Every row gives one point. Each copy is the shape, with its points in the same order, turned, moved and blurred by noise. Say if it was mirrored as well.

Shape (9 x 3):
[[  6.1  -3.7  -0.1]
 [ 11.6   2.6  -3.0]
 [  7.3  12.4   2.1]
 [-14.8 -55.9  -8.9]
 [  0.3  -2.9  18.6]
 [-29.2   1.3   0.6]
 [  4.9  45.1 -12.4]
 [ 14.7   6.7 -24.2]
 [-17.7  13.8   4.3]]
Copy 1 (9 x 3):
[[  0.8 -13.1   3.9]
 [  7.2  -7.3  -0.3]
 [  9.6   0.4   8.6]
 [-40.5 -52.1  -3.8]
 [  2.3 -16.6  23.4]
 [-26.8   0.3  20.6]
 [ 14.3  35.8   2.9]
 [  4.3   1.6 -19.2]
 [-10.8   8.9  21.9]]
Copy 1 is: only turned
Copy 2 (9 x 3):
[[ -4.1  -6.4   2.6]
 [  0.4  -2.3  -5.0]
 [ -7.4  -3.0 -12.5]
 [ -3.2  -8.4  61.7]
 [-12.6 -22.0   1.0]
 [-36.4   2.2  11.6]
 [-16.9  18.9 -38.0]
 [  7.5  18.5  -3.7]
 [-30.5  -2.1  -3.9]]
Copy 2 is: mirrored
Copy 3 (9 x 3):
[[ -1.2  -2.6   9.0]
 [  2.0   5.9   9.4]
 [  4.8   9.0  -3.3]
 [-31.0 -46.9  32.2]
 [ 12.5 -15.4  -0.3]
 [-16.5 -18.8 -19.9]
 [  0.1  36.3 -23.5]
 [-13.6  20.4  12.2]
 [ -5.1  -5.7 -22.1]]
Copy 3 is: mirrored

Shape (8 x 4):
[[ -3.8  21.6   1.0  -2.6]
 [  0.2   5.2   7.1   8.2]
 [  4.2   6.2  13.3  23.0]
 [ 13.5  -2.6   6.9 -40.5]
 [ 12.4  38.6  -9.2 -33.8]
 [-13.9  -9.3  34.0 -33.4]
 [  2.6 -11.4 -24.4 -14.3]
 [ -9.7   3.3  21.6  21.7]]
Copy 1 (8 x 4):
[[ -7.7  22.7  -5.3 -15.6]
 [ -2.9  -0.3  -2.4 -19.7]
 [  4.3  -4.1  -2.7 -33.8]
 [-21.2   6.8  26.4  17.4]
 [ -8.1  46.5  15.5   8.0]
 [-49.5  -6.6  16.5  -5.6]
 [  1.4   1.6 -10.6  20.4]
 [ -8.8  -7.4  -8.5 -39.3]]
Copy 1 is: mirrored
Copy 2 (8 x 4):
[[  6.5  15.9   2.1  -7.1]
 [ -1.2   4.7   0.6  12.4]
 [ -0.5   8.0   0.2  25.1]
 [ -8.2 -16.0  28.5 -24.3]
 [ -7.5  26.2  23.4 -41.7]
 [ 24.8 -26.9  32.8  -6.3]
 [-18.0 -13.3 -14.2 -18.0]
 [ 15.7   4.4  -3.4  28.5]]
Copy 2 is: mirrored

Shape (9 x 4):
[[-17.5 -21.8  33.6  -4.6]
 [ 11.2 -26.5  28.6  31.2]
 [ 10.6  10.7 -12.6  -0.2]
 [-27.2  11.5 -16.6  19.0]
 [ 18.7 -27.3  13.6  21.9]
 [-13.7  -9.1  -2.4 -27.7]
 [-17.1  -9.4  17.0  -5.3]
 [-10.6  -8.6   6.8  -2.3]
 [ -0.1 -12.9 -20.9 -20.3]]
Copy 1 (9 x 4):
[[  0.4 -41.7  36.0 -18.6]
 [-16.4   1.3  46.8  -2.6]
 [  5.3   3.1 -11.6  -0.9]
 [-28.9 -14.9 -19.6 -11.4]
 [ -6.2  -4.1  37.6  12.1]
 [ 19.9 -37.4  -5.8  -3.2]
 [  0.1 -31.7  13.4 -15.9]
 [  0.5 -22.8   8.4  -5.3]
 [ 14.7 -28.5 -14.7  15.8]]
Copy 1 is: only turned
Copy 2 (9 x 4):
[[  2.8   2.3  36.4 -26.7]
 [-11.1  21.0  36.4  12.9]
 [  7.4   2.9 -18.8   1.7]
 [ -5.1  31.9 -20.7 -27.7]
 [-15.4   9.8  23.1  19.3]
 [ -2.2 -19.2  -2.1 -30.0]
 [  3.0   2.9  17.0 -25.5]
 [ -0.4   1.4   6.9 -19.2]
 [-10.2 -19.0 -18.5 -13.7]]
Copy 2 is: only turned
Copy 3 (9 x 4):
[[ 21.7  14.0  37.6  -3.5]
 [ 54.1   3.7   9.9   6.9]
 [ -5.2   8.6 -17.0  -0.4]
 [  1.1 -21.2  -3.2 -33.3]
 [ 42.6   3.8  -1.9  15.9]
 [-16.5   0.4  24.5   6.4]
 [  4.3   7.9  24.5  -5.1]
 [  9.2  -0.4  15.9  -1.4]
 [-13.9  -5.6   0.9  17.6]]
Copy 3 is: mirrored

Shape (10 x 6):
[[  8.6 -12.4 -23.7  -5.2 -41.9  -7.7]
 [ -9.6  -2.7   6.9   6.6   1.1 -25.7]
 [-13.3 -19.4 -16.0  18.1 -10.2   4.7]
 [ 16.6 -19.4 -23.0  -3.7  -8.1 -32.4]
 [  8.3  -2.9  -3.2 -28.8  -2.8   9.6]
 [-12.4  27.5  10.8   5.0   2.2 -12.0]
 [-13.7  23.8   7.3  34.4 -11.7   7.1]
 [ 15.3  33.9  -2.8 -38.1  -7.6   9.7]
 [ 38.2  32.4  -8.2   9.8  24.0  -5.4]
 [ 25.4  12.0   4.8  -4.3 -19.0   3.0]]
Copy 1 (10 x 6):
[[  0.9  -7.6  -3.6  23.9 -44.1 -12.6]
 [-17.5   9.7  15.3 -12.1  -9.3  -7.6]
 [ -4.5 -19.4   6.9  -6.2 -28.6  13.8]
 [-31.6  -4.5 -18.2   7.6 -23.0 -19.0]
 [ 10.2  12.9  -9.7  24.5  -3.5   6.1]
 [  4.9  35.2  19.1 -19.7 -15.0  -3.4]
 [ 27.1   8.7  19.1 -32.7 -29.2  -1.2]
 [ 24.3  49.7 -15.6  25.2 -12.6  -0.6]
 [ 13.0  30.7 -39.5 -26.5  -1.8 -13.5]
 [ 22.8  15.8  -8.3   8.3 -16.8 -24.5]]
Copy 1 is: mirrored
Copy 2 (10 x 6):
[[  2.4 -24.6 -35.8 -12.7 -31.1 -19.4]
 [ 24.5 -16.2  11.3  -1.0  -0.6 -15.5]
 [ -7.9 -38.8  -2.0   5.3 -10.0 -12.3]
 [ 31.8 -33.1 -23.4 -20.9 -12.3  -3.6]
 [ -5.1   1.9  -4.3 -24.8 -14.4   5.3]
 [ 18.0  11.1   7.7  12.9   5.3 -17.2]
 [ -1.6  -0.9   5.1  40.8  -4.9 -20.3]
 [ -4.7  35.4 -20.1 -21.0  -7.7  -0.1]
 [ 27.9  14.7 -20.7  18.2  13.6  30.0]
 [ 10.1   9.3 -19.2   0.0 -28.1   3.4]]
Copy 2 is: only turned
Copy 3 (10 x 6):
[[-17.7  10.4  -1.2  36.6   9.4  12.1]
 [  9.3 -22.0 -12.2   5.1  -1.0 -16.0]
 [-15.9  -1.0  22.1   4.1  15.0  -9.1]
 [-14.7   3.4 -24.3   9.9  21.0   9.9]
 [  8.3  23.5  -3.6  -1.3 -15.1  15.6]
 [ 30.0 -22.4   3.1   8.3  -8.0  -8.7]
 [ 16.3 -32.4  33.2  10.4  -3.1   1.9]
 [ 37.2  20.0  -2.4   8.2 -21.2  34.9]
 [ 25.0 -22.9 -11.3 -18.8  11.4  41.3]
 [  0.7 -11.1  -1.7  13.2 -16.7  26.0]]
Copy 3 is: only turned
Copy 4 (10 x 6):
[[-36.8  28.2  -3.4  -6.8 -16.2 -17.1]
 [ 10.0  -1.7   1.7  11.1   2.9 -19.0]
 [-23.3 -15.3  11.8 -11.1  -3.9  -3.1]
 [-15.2  14.3   5.9  16.2 -36.0 -19.9]
 [  6.3  20.6  -8.2 -21.2 -23.6   9.6]
 [ 19.5  15.5   4.3   3.4  22.5  -2.6]
 [ -6.6   0.2   4.2   6.2  42.0   8.1]
 [ 14.4  53.1 -10.5 -17.6  -5.7  21.7]
 [ 17.2  23.7  12.5  33.4  -4.9  42.9]
 [ -9.7  29.6 -17.5   5.0  -3.3  15.8]]
Copy 4 is: mirrored
